Each row of a before or after table is a point. The points were changed in one or more steps. Then noise was added and the rows were shuffled. The steps act on how far a point lies along the listed directions, d1 being the first. Write out the steps. A step turns or swaps two directions, mirrors them in a line or flattens them onto one, adds a multiple of one to another, or multiplies one. Angles are multiples of 10 degrees, from the lower direction toward the higher: turns from -170 to 170, lines from 10 to 170 but not 90. Use the fewest steps. Two steps may share a direction if one is a turn and the other turns, adds or multiplies; they go together, in the order done. Otherwise the lowest direction goes first.

Directions:
(1): [ 55 -13 -12]
(2): [17 25 49]
(3): [ -6 -51  27]
Before, 10 rows:
[[  8  13  31]
 [ -2   0   5]
 [ 38  42 -17]
 [ 31  -1  21]
 [-17 -19  20]
 [-32  -3  28]
 [ -8  -8  21]
 [-25  -5  -6]
 [-13 -22   0]
 [ -6  -9   6]]
After:
[[  2 -33  18]
 [  6  -9   2]
 [  7 -75  42]
 [ 31 -57  25]
 [  8 -51  18]
 [ -7 119 -90]
 [-22 -34 -20]
 [ -1 -47  43]
 [ 10 -22 -25]
 [ 15  -3  25]]
Steps: turn d1 and d2 by -150 degrees; multiply d3 by 3

Directions:
(1): [ 0 -7 20 56 35  9 63 -5]
(2): [ 44 -61   2 -11   8   6   2  55]
Before:
[[ 38 -55  -4 -50 -23  19 -74  44]
 [-22  63 -26  24  11   4  16 -47]
 [-29  55  15  37  13 -12  48 -44]
 [ -9  29 -12 -46 -16   8 -29  -6]
 [ 38 -55   0  50  10  16  48  30]
 [-54  42 -14  12 -21 -12 -40 -51]
 [ 45 -66  -3 -13  21  -9  35  28]
 [ 24 -21 -17  25  41   0  24   7]]
After, 8 rows:
[[-16   1  36  83  40  31  59 -31]
 [-34  56 -24  12 -38  -5 -17 -59]
 [ 25 -15 -10 -67 -30 -19 -50  28]
 [-13  34 -36  -6  10 -13 -22 -38]
 [ 28 -76  -9   0  -4   1 -29  53]
 [-35  40  -4   3   2 -21  27 -68]
 [ 23 -25  10   1  26  25  36  32]
 [ 40 -22 -43 -43  -7   5 -34  37]]
Steps: turn d1 and d2 by -150 degrees
